Each wall is flat, endless, passes through zero and stands at right angles to its row. A trip goes straight from one point to another. List the walls that it crosses, first one first.
In the rows, 128 means zero.

Walls:
(1): [164  66 130]
(2): [101 197 138]
(3): [135  94 114]
(4): [143 153  77]
(5): [103 133 172]
(6): [202  93 131]
Trips:
[148 162  83] to [138 119  58] -> 3, 2, 1
[95 72 84] to [123 107  88] -> 6
[136  95 189] to [ 98 135 141] -> 3, 6, 2, 1
[168 126 109] to [116 110 128] -> 4, 5, 6
[134 150 136] to [190 116 114] -> 6, 5, 1, 2, 3

Walls:
(1): [105 159 126 124 129 136  99 139 176]
(2): [153 139  96 134 128 110 116 108 167]
(3): [131 185  88  95 154  94 104 109 177]
(4): [172 126  95 105 156 158 114 151 134]
(5): [108 131 120  95 127 156 134 161 145]
(6): [122 103 177  64 106 141 130 146 153]
(7): [ 96 197 111 111  72 102 108 132 119]
Trips:
[156 172  91 113 135 115 139  87 139] to [110 135 165 105 132  98 141 123  85] -> 1, 4, 2, 6, 3
[140 154  76 168  95 176 186 114 145] to [117 163 171 216 103 101 188 190 103] -> 4, 5, 2
[114 107 195  77 140  95 155  79 153] to [ 99  68 135 155 117 179  67 145 160] -> 3, 1, 5, 4

Walls:
(1): [170 173 159 188 156  92 122 130 105 109  98 133 161 121 125 170 148 112]
(2): [173 141 104 166 179 123 108 129 133 132 153 135 178 137 111 132 163 145]
(3): [152 133 122 129 132  95 149 161  91 126 107 142 121 133 134  95 111 173]
(4): [ 92 132 130 190  76  90 109  95 101  84 134 105 203 140 104 152 153 176]
(5): [175 147 133 116 133 113 133 107 122 104 204  97  99 100  74 173 129 124]
Trips:
[ 68  84 164 124 177 166 139 126 101 193 110 129 149 116 131 146 140 133] to [139 119 183 129 142 111 101  95 121 126 148 125 118 119 155 130  84 110] -> 1, 5
[153  82 127  96 158 121 160 169 123  93  88 137  87 129  61 147 165 125] to [114 102  97 148 115 181 102 126 178  92 174  97 132 138 109 136 109  69] -> 1, 3, 2
[ 64 189 124  86  81 180  91 112 126  73 127  68 120  94 166 139 157 182] to [179 100 158 164 143 150  56 144 113 142 131 130 111 143 110 151 127 165] -> 2, 1, 3
[179 119 195 132 155 162  92 138 173  94 178 134 151 124 156 116 163 111] to [145 101 121 151 159 162 170  20  96 135 138 115 106 175  99 143 109 133] -> 4, 1
[119  83 120  96 110 104 110  77  91 152 139 105 136 109 198 152 113 140] to [ 84 101 139 121  71 164 142 126 181 131 160 198 145 124 136 120 118 132] -> none
[109 148  92  68 135 159  96 117 141 167 177 105 121  93 141 111 156 110] to [171 136 135 130 165 120 200 137 124  87 148 124 133 136 180 125  89 131] -> 2, 3, 1

Walls:
(1): [150 184 183  98 107 121 123 129 151 106 145 137 109 127 149 136 154  98
 158  87 127 179 184 116  99 166 132 117 120 139 146 150 148  78  99 120
  93 159 116 138 133 116  76 139 129 187  81 114]
(2): [153 122 109 100 117 146 117 136 132 174 160 115 153  94 157 133  79  89
 122 149 117 163 121 115 160  99  90 118 117 152 141 160 174 157  88 122
 104 107 123 156  54  92 172 120  73 116 172 121]
(3): [173  57 112 144 136 131 101  96 120 130 161 171 137 161 104 127 106  97
  78 116 177  99 139 123 115 108 150 144  75 164 185 125  77  83 127 184
 121 124 115 130 168 167 135 115  98  99 186 130]
(4): [127 122 167 110 109 151 192 178 151 148 121 110  91 144 195 155  99 124
 135 117  79  94 114 163 133 138 210 124 117 131 122 211 145  92 151 105
 133 142  94  97  96 117 113 164 159 165 167 152]
(5): [107 110 175 134 158  89 147 145  89 112 125 124 150 194 131  97  90 112
 109  84 153 127 193 100 163 125 129  90  97 172  56 144 101 111  98 114
 145  94 121 100 127  75 127 174 182  86 116 136]
(6): [109 191 152  85 153 209  90 131 105 155 140  88 114 137  81 120 162 120
 107 118  88 108 135 146 162 120 151 104 159 159 175 159 172  76  78 124
 116 133 110 155 132  99 109 180 152 135 117 143]
(7): [173 143 131 129 156 133 175 161 124 142 126 145 103 101 115 127 154 153
 114 147 157 163 130 133 131 117 114 118 141 157 109 232  57 161 121 136
  60 130 121 120 113 135  76 149  91 140 140 115]
(8): [124 163 148 135 136 107 143 133  91 133 153 172 157  98  56  98 176  91
 135 167 191 135  90 130 118 129 107  96 167  93  97  68 151  78 128  94
  80 145 130 133 147 154 146 102 167 120 135 154]
(9): [ 76 139 135 153 198 160 160  76 132  86 198 182 120  76 120  98  92 103
 130 175 156 132 129 148 100 138 147 161 119 150  95 104 177 175 168 127
 160  47 127 189 191  66 147 107 117 141 164 108]
(10): [106 109  64 142 136 156 140 103 166 190  78 159 117 164 127 105 131 120
 128 145 122 156  58  94 135 149 149 109 166 111 143 100 152 200 118  69
 155 144 112 131 148 118 147 101 171 120  83 154]
Trips:
[126 164 103 147  87 161  67 120  80 164 110 132 115 152 107 133 133 134
 153  77  93 143 113 118  89 137 138  82 114 127 154 140 163 117 158 115
 115 155  81 114 146 125 162 154 104 134 132 126] to [123 165  98  92  76 125 207 182 141 146 145 126 114 118 132 157 141 139
 116 145 208  98 114 148 117 155 114 136 140 128 178 188 178 105 102 157
  95 101 131 109  88 139 145  93 135 112 164 170] -> 8, 7, 3, 10
[114 107 128  82  81 114 218 132 179  59 102 146 112 119  95 173 123 106
 147 129 155 144 161 114 107 137 131 121 114 106  86 192 112 172 158 143
 115 144 120  82 177 138 152 120 141 173 151 150] to [159 173 154 103 114 132 145 113  77 119 115 182 107 193 136 134 197 102
  92 126 148 139 122  89 125 113 180 145  87 115 138  98 139 129  61 122
 116 179 168 153 144 129 131 169 135 125  95 153] -> 8, 9, 10, 3, 6, 4, 7
[130  97 128  73 120 127 179 104  57 117 158 147 115 148 172 177 123 141
 193 100 141 175 115 151 147 121  93 187  94  69 104 170 119 114 108 178
 152 171 153  72 127 175  84 129  97 173 163 191] to [101  69 168 116  96 183 104 107 162 193 186  39 104  28 167 117 180 138
 145 111  73 142 135 184  78 132 155 132 193 130 156 163 123  96 158 125
 151 117 121 108 158 120  50 127 168 142 144 120] -> 3, 6, 9

Walls:
(1): [ 80 121 108  67 185 129 160 111 101 110 124 120 111 174 222 135 139 185
 112 159  51 136 125 106  77  93 127 170  88 149 180 128 144 138 123 118
 146 142 148 100 175  32  91 162 170 110 132 113]
(2): [147 159 104 104 127 160 207 127  94 141 135 110 138 171 145  99 118 103
 171 134 157 119 111 149  96 160 154 173 114 108 160 163 132 144  84 107
 165 166 160 114 151 154 118 192 178 162 103  59]
(3): [135  83 100 132 130 123 159 138  91 136 119 104 135 112 143 181 103  86
 142 216 147 118 152 125  21 129  74 119 145 164  53 135 132  78 146 113
  90 124 138  90 181 120 105  79 140 108 147 140]
(4): [ 95 125 112 145 148 103 123  89 153 105 177 108 128 107 149 136 132 125
 121  94 186 146 169 160 138  98 100 128  74 183 149 156 111 156 149  82
  93 150 149 122 135 117 119 144 126 163 149  99]
(5): [127  79  97 150 124 103 102 127 147 116 142  53 193 110  97 114  58 119
 189 134 132  54 110  85 119 140 139 102 136 153 130 122 178 155 109 133
 109  97  97  99 147 146  93 137 162 119 131 160]
(6): [120 118  78 132 155 154 123 105 128 129 103 130  68 177 168 131 158 160
 107  93 139 129 132 117  48 159 137  88 142 113 204 114  94 100 120 105
 138 156 110 180 148 140 115 100 120 169 111 131]
(7): [138 103 133 165 163 124 108 138 162 143 121 132 142  60  82  97 189 151
 184 128 201  92  93 148 133 144 153 137 101 143 110 112  94 127 105  85
 162 128 135 160 131 119 163  96 122  47 100 215]
Trips:
[159 177 162 188 128 202 109 101 112  83 164  87 171 171 154 171 168 120
  71  81 159 139 100 119 159 150 122 125 122  95 129 141 166 125 152 167
 140  99 141  40 141 119 176 123 132  76 115 181] to [ 84 150 151 112  79 114 142 130 132 102 110 139  98 166 130 152 139 120
 131 170 115  97 104 144 186 169 124 154 103 135 165 103 166  94 117 151
 146  66 169 121  83 115 124 113  94 118 106 111] -> 7, 1
[ 82  49 158 139 156 126 178 121 183  67 155 138 101 162 165 122 127 139
 101 153 136 172 116  93 143  85 148 154 184 109 132 125  87 160 135 118
 132 150  96 109 112  92 124 102  92 112 184 162] to [140 139 137 138 105 141 147 150 150 112 135 118  70 149 125 107  97  96
  72  76 114 131  85 101  86 131 162  97  97 141 124  61  86 187 159  65
 134 169 149 165 129 143 150 155  80 110 113 146] -> 7, 1
[122 176 178 135 150 145 133 106 114  79 149 134 124 189 139 156 140 129
 175 162 130 124 162 102 120 127 126 146 146 113 176 167 160  99 139 124
 182  40 173 102 148  94  84 148 194 113 116 150] to [ 91 159  82  93 177 118 119 127 161 129 141  81 108 120 147 115 128 150
 131 190 116 142 117 153 115 154 124  99 129 164 166 126 142 175 161  93
 135  97 115 123 163 154 120  76 101  77 152 170] -> 6, 7, 4, 2
[169 169 141 131 104  65 133 153 156  93 104  95 160 112 139 158 130 130
  79 146 141 149 145 142  65 118 138 102 159  96 143 114 120 133 171 139
 145  95 118 144 159 153 113 139 146 110  86 114] to [ 84  72 110 129  88 164 160  84  86 190  87 150 106 156 133 175 125 109
 122 115 136  97 167  92 131 142 132 178 147  98 154 164 116 119 143 139
 100  82 104 138 111 145  90  89  91 178  87 131] -> 5, 2
[145 116 151 112 130 147 117 163 124  80 121 117  61 179 148 135 176 185
 161 114 102 125 130  87 143  89 162 159  47 107 157 111  97 130 129  99
 177 137 101  80  82 110 125 175 132 161 124 168] to [164 135 131  79  73 118 150 142 160 120 110 175 118 154 118  94 181 155
 114 209  62  76  88 157  72 117  87 133 139  96 116 190 148 148 145 106
 153 139  93  94 162 121 185 177 156 113  92 109] -> 7, 6, 3
[121 146 156 142 107 129 122  79 101  88 109 113 112 148 105  82 127 128
 102 133 126  79  96 113  58 127 128 121 164 153  99 140  81 110 153 197
 148 153 112  89 127 107 136 122 153  44 179 154] to [ 55 116 132 182 188 155  86 134 169  83 144  71 147  64 171 113 120  85
 174  87 128  99 111 137 114 139 134 109  82 160  97  89 149 170  99 133
 110 104 130  94 109 129 161 127 133 101 159 110] -> 4, 1

Walls:
(1): [ 96 119 101 112 133 160 167  85  92 181 129 152  84 165 113 152 133 179
  88  93 171 111 122 108 134 116 130 102 156 200 104 165 119 139 133 160
 167 134 124 139 116 155 124 119 109 120 138 165]
(2): [149 109 167 116 102 154 111 165  84 112 129 156 144  96 145  80 155 158
 169  91 159 169  99 144  63 160  85 163 165 162 153 105  94  60 107 124
 153  89 154 146 130  93 132 118  55  86  67 147]
(3): [ 73 120 179 117 121 123 141 147 131 116 145 125  89 118 103  86 182 136
  93 178 166 117 140 114 104 125  48  91 127  62  99  94 134  92 158 104
 108 167 147  95 154 136 133 127  95 167 105 112]
(4): [160 117 158 123 109  73  94  55 134 119 184 101 166 142  96  83 154 156
  86  99 151 132 126  91 123 147 121 103 133 100 103  46  83 127 107  78
 150 168 143 160 113 173  83  93 128 113 107 121]
(5): [107 129 143 129  96 142  97 134 137 147 131 110 144 148 137 135 124  97
 150 103  96 176 110 147 150 117 113 145 152 101  94 158 146 116 152 163
 116 119 149 110 106  85  95 143 119 115 113  91]
(6): [117 228 157  73 150 109 137 115  83 123 122  80 126 129 106 125 149 153
 152 120 116 112  84 181 180 147 121  87 121  91 143 114  81 127 121 126
  73 165 148  56 109 109 156 118 167 116 150 140]
(7): [104 135 184 168  54  91 143  87  90 157 160 165  72 130  95 152 102  96
  87  81 126 124 165  94 145 126  70 144 106 167 151 123  85  93 168 174
 152 116 136 113 151 149 122 128 154 119 182 117]
Trips:
[ 75  79 201 118 176 140 194  56  82 133 101 117 119 137 114 131  67 120
 190 159 156 102 140  97 107 133 118 108 142 140 113 149 118  47 135 141
  98 167 103 152 120 142 126  98  91 106 182 128] to [149 120 101 161 108 133 106 122 126 128 128 140 143 139 131 120 145 117
 130  45  91 155 149 135 122 176  98 157 102 136 157 152 124  97 148 122
  95 103 111 103  96 194 173 146 155 190 164 124] -> 3, 6, 2, 1, 5
[136 151  91 155 146 133 153 146 103 135  93 101 182 111 141  90 164  91
 126 119 101 153  81 139 140 127 140 117 131  95 171 105 120 129 162  69
 149 109 131 129 141  98 179 135 195  83 134 187] to [151  96  86  99 110 152 121 126 135 159 117  94 193 142 159 125 105  92
 139  96 157 106  89 127 104 198 174 131 128 161 107 146  68 135 139 114
 151  97  85 176 131 132  67 141 101 102 173 103] -> 4, 6, 5, 1
[176  69 128  80 117  81 132 100 148 161 146 139  72  98 105 124 166 107
  56 169 105 112 171 106  94 149 120  76 129  94 127 142 110 163 120 160
  77 123  98  98 107  77  82 100 107 168 135 106] to [154 149 187 150 125 120 100 173  72  84 164 147 151  91 102 111 101  94
  90 144  97 121 101  85 168 124 146 135 120 159 173  81 142 163 130 182
 110 161 172 117  76 177 177 192  97  88  67 168] -> 6, 2, 3
[ 77 142 139 154 139 151 154 112 173 146 105  65 174 176 198 162 112 124
 162 134 122  86 121 113 110 111 128 161 107 131 155 126 105 106 148 213
 131 178 119 134  67 161 182 134 151 120 182 171] to [150 100  99 141 120 125 155 180  88 102 154 110  96 147 139  69 118 205
 148 156 138 129 151 113  46 116 162 109 117 120  86 180  75 161 161 147
 107  91 107  56 108  92  66 124 146 111 111 158] -> 7, 5, 2, 3, 6
[124 129 102 178 130  93 137 173 132 143 143 141 138 150 120  89 131 165
 138 169 125 164 130 128 117  74  57 144 127 109 122 114 160 114 109 198
 116 126  57 139  96 128 146  70 134 123  78 114] to [177 128 206 113 128 135 126 154 150 108 183 145 129 169 105 130  77 194
 138  80 125  57 106 126 112 138  77 174 113 117 172 146  99 114 131 101
 112 123  96 174 129 147 132 128 141 123 101 133] -> 4, 7, 5, 3, 6
[143  96 119 183 153 129 139 109  89 122 119 128 103 127 107 101 160 107
  83  78 142  41 165 104 116 129 125 116 194 164 112 151 136 165 103 168
 199 118 129 169 143 158 122 151 149 125  77 141] to [ 68 129 136 131 128 113 103  81 111 210 129 171 160 116 121 134  98 173
 178 124 164 141 122 140 103  90 127  96  92 177  86 140  97 147  98  60
 168 152 106 123 120 131 134 125 172 101  81 137] -> 6
[149 100 153 165 169 167 161 143 166  95  79 137 159 142  98 140 175 119
  94 126 161 137 156 150 132 118 146 152 143 137 129 158 142 116  80 124
 123 107 126 163 136 156 172 124 145  94 127 146] to [202  91 149  93 179  79 178 136 176 188 143 106 138 139 102 114  92 154
 164 109 155 173 150 102 129 164 135 123 183 201  88 103 128 135 106 136
  72 126 156 179 151 122  97 137 142  74  85 121] -> 4
[104 158 128 157 153 144 148  69  82 129 170 117  74 151  95  82 130  93
 105 154 131 171 126 128 122  90 118 134 142 122 166 132  92 106 146 127
 137 117 141 164 135  52 124 186 117 110 132 175] to [124 192 145 198  97 118 107 136 136  89 119 171  99 114 148 133 125  82
 141 175 139 135 137 167 177  73  84 174  95 155  82 161 132 107 126 126
 164 114  76 136 177 143 155 184 171 138  72 155] -> 6, 1, 2
